Every row gives one point. Any point is a mix of the corners, with weights that add up to 1. It lies inside the corners' shape when no weight is negative. Say inside or outside, and name the corners with a negative weight.

Corners:
(1): [3.8 7.6]
(2): [-1.0 -6.1]
(3): [-7.0 -3.3]
Points:
[-1.6  1.8] -> inside
[-2.5 -7.0] -> outside (1)
[-4.5 -3.9] -> inside
[-2.8  0.6] -> inside
[-3.5 -2.0] -> inside
[-4.9 -1.5] -> inside
[2.5 5.6] -> inside

Corners:
(1): [6.3 8.7 2.6 0.1 3.2 3.6]
(2): [ 1.8  5.3 -3.4  1.1 -4.4  7.6]
(3): [-11.7  -4.1  -1.8   3.7  10.0   6.2]
(4): [ 1.6  2.9  1.5  0.9  0.3 -3.7]
(5): [ 7.0 -3.5 -2.7 -1.8 -7.4  0.2]
(6): [-0.4  2.0 -3.1  1.7 10.7 -0.7]
(7): [ 4.3  7.7  1.1 -7.4  4.8 -2.6]
Points:
[-2.5 -2.6 -1.4  0.6  0.4  1.7] -> outside (1, 6)
[-3.0  3.3  1.1  0.6 10.2 -1.0] -> outside (2, 5)
[ 5.0  3.1 -0.2 -1.3  0.0  1.3] -> inside
[ 0.3  0.9 -1.4 -1.7 -1.2  2.1] -> outside (1, 6)
[2.7 5.2 0.4 0.6 4.8 2.6] -> inside

Corners:
(1): [ 4.5 -2.5 -4.2 -0.9 -3.9 -7.4 -6.6  2.9 -1.9  0.8  2.6  9.7]
(2): [ -5.2   3.7 -14.4   1.0  -6.5  10.3   4.4   1.6  -5.9  -0.5   3.7  -3.2]
(3): [-1.2 -7.0 -2.3  1.4  0.5 -0.4  2.8 -2.6  4.4 -3.9  4.6  6.6]
(4): [ 0.2 -4.5 -4.4 -6.0  2.8  1.0  3.8 -4.3  1.1 11.2  3.0 -3.4]
(5): [ 0.8 -0.7  3.4  4.4 -1.9 -1.1  1.2 -0.5  2.6 -5.2  3.7 -2.6]
(6): [  0.1  -0.3   1.6 -16.5   6.1  -9.5  -4.9   0.3   3.8  -5.4   1.4  -1.3]
(7): [-1.4 -0.1  6.6  5.6 -9.2 12.7  1.1  3.7 -4.7 -5.2  2.0  4.1]
(8): [ 0.9  1.4 -1.3 -3.2  5.4 -5.4  3.7 -5.1 -7.6 -3.6 -2.0 -1.9]
(9): [ 0.2  0.8 -2.9  5.7  3.3  9.8 -0.1  2.8 -1.9 -2.1  4.9 -3.1]
(10): [-1.2  2.8  1.6  4.6  1.2  4.7  4.3  6.0  0.5 -3.2  4.8  3.4]
(11): [  1.8 -10.5   7.5   6.5   6.9  -8.9   3.4   5.5   5.7  -2.1  -5.2   1.0]
(12): [ 2.3 -4.9 -1.9 -2.8  3.8 -8.0 -1.2 -4.9  8.4  0.6 -7.3  3.3]
(13): [-12.7   1.1  -5.1   1.8  -3.8  -5.5  -4.6  -0.4   3.6   1.5   1.1   0.9]
Points:
[-0.7 -1.7 -2.1 -1.5  1.0  0.8  1.4 -0.5 -0.7  1.2  2.7 -0.5] -> outside (12)
[-2.2 -1.2 -2.4  0.5  1.2  1.8  2.7 -0.1  0.8 -0.3  1.6 -1.0] -> outside (1)
[-0.3 -3.0 -3.6 -5.8  6.4 -7.4  0.7 -3.8  4.1  2.8 -2.5 -5.3] -> outside (1, 3, 7, 10)
[ 0.0 -2.4 -0.1  1.3  0.2 -3.2 -0.2  0.1  2.2 -1.8  0.5  1.5] -> inside
[-1.6 -2.8 -2.0 -0.2  0.0 -1.6 -0.2 -0.2  1.6 -0.4  2.1  2.4] -> inside
[-2.0 -1.4 -1.2  1.4 -1.4  2.2  0.6  1.5  1.1 -1.3  2.4  1.0] -> outside (8)

Corners:
(1): [-6.6  2.3 -0.8  2.1 -5.7  2.8  3.2  9.1  0.2 -2.8 -2.6  3.7  1.3 -2.7
  3.0 -0.7  1.6  1.6 -4.5 -4.8]
(2): [ -1.1   7.4  -4.5  -1.4 -10.0  -1.1   1.9  -1.8   1.7  -1.9  -5.9   3.1
   5.4   0.3   2.9   3.0   2.1   5.4   4.0   4.6]
(3): [ 5.7  7.0 -6.7 -2.9 -0.1 -0.8  2.1 -4.5  0.2 -4.7  0.1  4.9 -0.7  2.7
  3.8 -1.6  3.8  2.6 -0.6 -4.1]
(4): [ 4.5  0.4 -4.6  4.0  0.3  7.4  0.9 -4.2  1.0 13.6  0.1 -0.6  2.8 -8.4
  3.8 -2.7  2.6 -0.5 -2.5  0.6]
(5): [  2.0  -0.8   2.7  -4.0  -9.6   3.6   0.9   9.1   4.6   0.7   3.7  -2.1
   3.2  -9.1 -11.5  -3.1   2.1  -1.0  -3.6  -2.7]
(6): [ -0.8 -19.3  -5.4  -6.0   3.0  -0.9   4.1   3.5  -1.6  -1.6   0.0  -4.6
  -3.6  -6.7   0.3  -4.0  -0.7  -1.7   2.0   5.6]
(7): [ 3.3  1.1 -3.2 -6.7  0.9 -3.8 -2.8 16.6 -5.2  0.5 -6.5  3.2  4.2  0.0
 -0.9 -4.2  1.8 -1.1 -1.5 -1.0]
(8): [  7.6   6.2   1.3  -5.1   4.7  -0.8   4.8  -3.8   1.6  -1.2  -0.6   3.7
 -15.1  -2.2   1.9  -3.0   0.1   0.1   4.5   8.4]
(9): [ 4.9  5.2 20.2 10.5  1.3 -0.2 -5.9 -1.2 -1.1 -1.5  2.0 -0.1  6.4 -6.8
  1.8 -0.7  6.3  2.4 -0.6 -0.3]
(10): [ 7.5 -4.6  4.7  3.2 -9.3  7.3 -2.8 -1.3  0.3 -2.5 -5.0  3.1  0.6  0.5
  2.7  0.4  2.6 -3.4  2.5 -1.1]
(11): [  5.5   6.0  -4.7  -3.5   1.7   3.3   1.6  -0.4   2.3   1.8   2.2   4.8
   2.9   2.1  -1.7  -3.1  -2.4   1.3 -13.9   1.9]
(12): [ 3.8  7.1 -5.1 -4.9  3.9 -4.3  1.2  0.3 -0.1 -3.7  1.1 -2.7  3.2 -2.3
 -5.0 -6.9 -8.5  2.1  4.2 -0.5]
(13): [  7.0  -8.6  -6.6  -4.5   4.5  -0.1  -4.3  -3.0  -5.1   6.0  -3.5   4.1
 -18.4   3.6   3.6  -2.0   3.9   7.9  -8.1   1.1]
(14): [ -2.1   5.7  -4.7  -1.5   0.8  -1.4 -10.6   3.5   0.4  -0.6   1.3   2.1
   5.2  -7.6  -3.9  -2.6  -0.4  -1.7  -1.1  -2.4]
(15): [  6.1   1.2  10.1  -4.8   0.2  -2.9   0.3  -0.6  -2.8  -1.8 -10.6   1.2
  -6.9  -7.2  -1.5  -2.0   5.5  -0.8  -4.8   0.4]
(16): [ 4.0  4.9 -2.9 -4.5  3.7 -2.1 -1.1  3.3 -1.5 -0.6 -2.8  4.1  1.1 -3.5
 -5.9  6.2  0.7  1.4 -2.5 -2.9]
(17): [ 3.2  3.9  4.4  2.5  1.4 -6.0 -1.4  1.5 -1.2 -1.2  4.9  6.2  2.1 -4.8
  0.3 -2.9 -4.4 -3.1  1.5 -2.6]
(18): [ 1.2  4.2 -6.5 -2.0 -2.1 -1.6  1.5  0.3  3.8 -2.5 -0.2 -3.8  0.6  5.9
  1.8  3.8  0.3 -1.8 -2.2  1.9]
(19): [ -0.9  -0.7   3.9  10.6   1.4  -1.2  -1.8   6.3   1.6   0.1   0.1   1.3
   5.8  -7.0 -12.4  -3.3   2.1  -4.1  -3.9   0.5]
(20): [ 1.9  2.7 -2.9 -3.9  0.9 -3.5 -4.0 -0.5 19.4 -4.1  2.6  3.2  6.3  5.8
  0.9 -2.1 -2.9  5.2  1.6 -3.7]
(21): [-1.3  6.9  2.1 -6.5 -6.2  2.4  1.9 -1.7  4.2 -2.0 -0.1  1.9  4.5  9.4
  2.6 -1.0  5.3  2.6  4.1 -1.7]
Points:
[ 2.7  1.7 -1.5 -0.6 -0.6  0.5 -1.3  0.8  0.9  0.2 -0.6  1.6  1.3 -2.8
 -0.4 -2.1  0.5  0.1 -0.8 -0.7] -> inside
[ 1.9 -1.9  0.6  0.3  0.3 -1.1 -0.1  1.5  0.9 -2.8 -0.3  1.0 -1.1 -4.4
 -2.0 -1.4  0.1  0.3 -2.1  0.6] -> outside (4, 7, 21)
[ 2.3  2.7  1.1  0.0 -0.1 -0.5 -1.7  0.5  0.4 -0.7 -2.0  1.9  0.5 -1.7
  1.0 -0.9  1.1  1.0 -0.5  1.1] -> outside (3, 5)
[ 2.2  1.0 -0.3 -1.1 -2.0  0.8 -0.5  1.4  1.1  0.0 -1.3  2.0  0.6 -1.5
  0.1 -1.1  2.4  0.5 -1.2 -0.1] -> outside (12)
[ 0.3 -3.4 -5.0 -1.6 -2.1  1.9  0.2  2.8  2.9  0.9 -1.6 -1.7 -2.6 -4.9
 -3.2 -2.3 -0.7 -0.4 -3.5  3.2] -> outside (3, 7, 9, 16, 17, 21)

Corners:
(1): [ 1.6 -8.3 -1.8  8.1 -0.6  7.6  2.7 -2.7 -6.8  0.4 -5.9 -6.8  2.7 -6.2
 -3.8  5.8 10.0 -3.8 -6.0  6.2]
(2): [-2.9 -5.3 -3.2 -6.1 -4.6 -9.2  1.9  5.6  6.9 -4.3  6.5  5.9  8.3 -1.9
 -7.8 -3.3 -2.6 -6.0 -3.4 -6.4]
(3): [ -0.7   0.7   1.0  -4.1   4.8   1.4   1.1   6.9   0.5   2.6  -3.5   3.2
   8.8   2.5   3.4 -10.0  -5.4  -2.1   6.5  -0.5]
(4): [ -1.4 -10.2   4.1   9.5  -6.2  -9.1  -2.2  -0.7  -3.5  -7.8  -0.3   1.2
  -0.2   2.0  -8.1   0.8  10.7  -0.9  -5.5   1.7]
(5): [-2.3  1.2 -0.6  3.6 -1.6 -3.1 -2.2  4.7 -4.6  2.1 -1.2  0.3  3.5 -1.2
 -6.5 -2.8  8.0 -1.5 -8.9  0.8]
(6): [-4.2  2.6  3.9 -0.8  4.6 -6.2  3.0  5.1 -6.2  7.5  3.6  0.4  3.8  0.8
 10.2  2.1  0.4  1.5  9.8  0.4]
(7): [  0.9 -11.7 -10.9   6.1  -3.5  -2.6  -3.3   1.6  -0.9  -2.8  -2.3   0.7
   4.8  -2.5  -2.0   1.4   0.5  -1.0   0.5  -5.6]
(8): [ -0.4  -3.1  -2.4  -1.6  -6.1   6.1  -1.2   7.6 -10.3  -1.2  -2.3  -7.2
  -5.5  -1.1  -4.3   5.2   6.8  -1.3   3.9  10.0]
(9): [-0.5  0.0  4.0  0.6 -2.0  7.2  1.8  9.0 -0.4 -0.2 -2.2  3.9  3.0  3.8
  7.1 -1.5 -6.3  0.7  5.2 -2.7]
(10): [-2.1 -0.7 -0.8  7.2 -2.3  4.5  3.1  3.9 -7.3 -0.2 -4.3 -1.3 -8.0  3.4
  2.0 -1.6 -1.3 -3.8 -3.3 -1.5]
(11): [-8.8  1.3 -4.7 -0.7  9.7  3.4 -0.9  2.2  0.7  6.9  1.1  0.6  2.8  7.8
 -5.7 -4.2  3.9  1.5  0.8  8.6]
(12): [ 0.7 -4.8  5.5  3.7  1.2 -6.1 -2.5  0.7 -7.0  4.4  2.3 -0.2  0.2 -5.9
 -2.7  1.9 -1.1 -3.8 -4.1 -7.0]
(13): [ 10.9 -12.3  -3.2   1.7  -1.7   5.9  -5.4   3.2   1.0   2.9   0.3   1.4
  10.6   1.4  12.3  -1.4   5.5  -4.0  -4.3  -7.1]
(14): [ 0.0 -5.1 -3.0  6.2 -0.5  0.5 -2.6  5.9 -0.6 -1.0 -4.6 -0.7 -0.7 -0.1
 -1.3  1.1  1.4 -2.7 -2.4  6.6]
(15): [ 2.7  4.3  3.1 -0.4  0.2 -6.9  3.1  0.1 -0.9 -4.1 -1.2  1.6 -0.6  2.1
 -5.6  0.1  2.5 -4.5  8.5  1.4]
(16): [-1.5  1.0 -9.8 -4.0  2.0 -4.5  1.7 -9.7  4.4  0.5 -2.1  1.4 -0.3 -4.2
  0.7 -2.1 -3.6 -2.1  1.5  3.2]
(17): [ -3.3  10.2   1.2   2.9   0.0 -10.7   5.5   2.5   6.4  -3.3   5.4  -3.5
  -4.4   7.1  -4.4  -9.0  -5.4   2.8  -0.7  -2.8]
(18): [ 0.2  0.2  2.1 -0.9  5.2 -7.0 -1.7  6.1 -4.5  0.9  3.4 -3.0 16.8  5.8
  8.2  1.8 -3.6 -0.8 -0.4 -6.5]
(19): [  0.6  -8.5  -4.3   0.7   8.0   1.3   4.8  -3.7 -10.1  -2.0  -1.4  -4.0
  -6.1  -3.7   5.1   5.0  -4.2   1.0  -0.8   1.0]
(20): [ 2.0  0.6  4.5  3.2 -1.0 -6.8  6.4  4.5  3.5  3.3  1.2  4.3  2.9  7.1
 -2.6 -5.4 -3.5  0.3 -2.7 -1.2]
(21): [ 4.3  1.4 -5.7  4.3 -4.9  6.0  3.4  1.0 -3.6 -5.0  2.9 -3.2 -2.7  4.2
  6.3 -3.8 -1.4 -2.6  3.6  1.1]
Points:
[-0.8 -0.4 -0.3  0.0  1.1 -2.0  1.2  2.5 -1.7  0.4  0.3  0.5  0.9  1.8
  1.5 -2.1 -1.2 -1.1  1.4  0.0] -> outside (1, 7)
[-0.7 -0.7 -0.8  1.4  0.3 -4.1  2.0  1.5 -2.5 -0.6 -0.3 -0.7  1.1  0.3
 -0.5 -0.8 -0.6 -1.9  0.8  0.5] -> outside (9, 11, 13)
[ 0.4 -1.7  0.4  6.1 -1.1  1.4  2.2  2.1 -5.0 -2.7 -1.3 -3.1 -2.8  3.4
 -1.5  1.6  1.3 -0.7  0.7  2.4] -> outside (2, 3, 5, 6, 13, 16)
[-1.9 -2.9 -5.9 -1.5  1.7  3.4  1.0 -0.6 -4.0  0.9 -2.8 -1.3 -1.0 -6.5
 -2.4  2.4  1.5 -2.4  2.8  5.6] -> outside (4, 10, 13, 17, 18, 20)
[ 0.5 -1.8 -0.2  1.8 -0.9 -2.2  1.7  2.2 -2.7 -0.6  0.2  0.0  1.7  0.5
  0.3 -1.2  0.2 -1.6 -0.5 -1.3] -> outside (11, 14)
[-0.6 -2.1 -1.1  2.5 -0.9 -2.7  0.3  3.5 -1.4  0.4  1.7 -0.3  1.3  2.4
  0.5 -1.2  0.4 -0.5 -1.8 -0.8] -> outside (1, 3, 15)
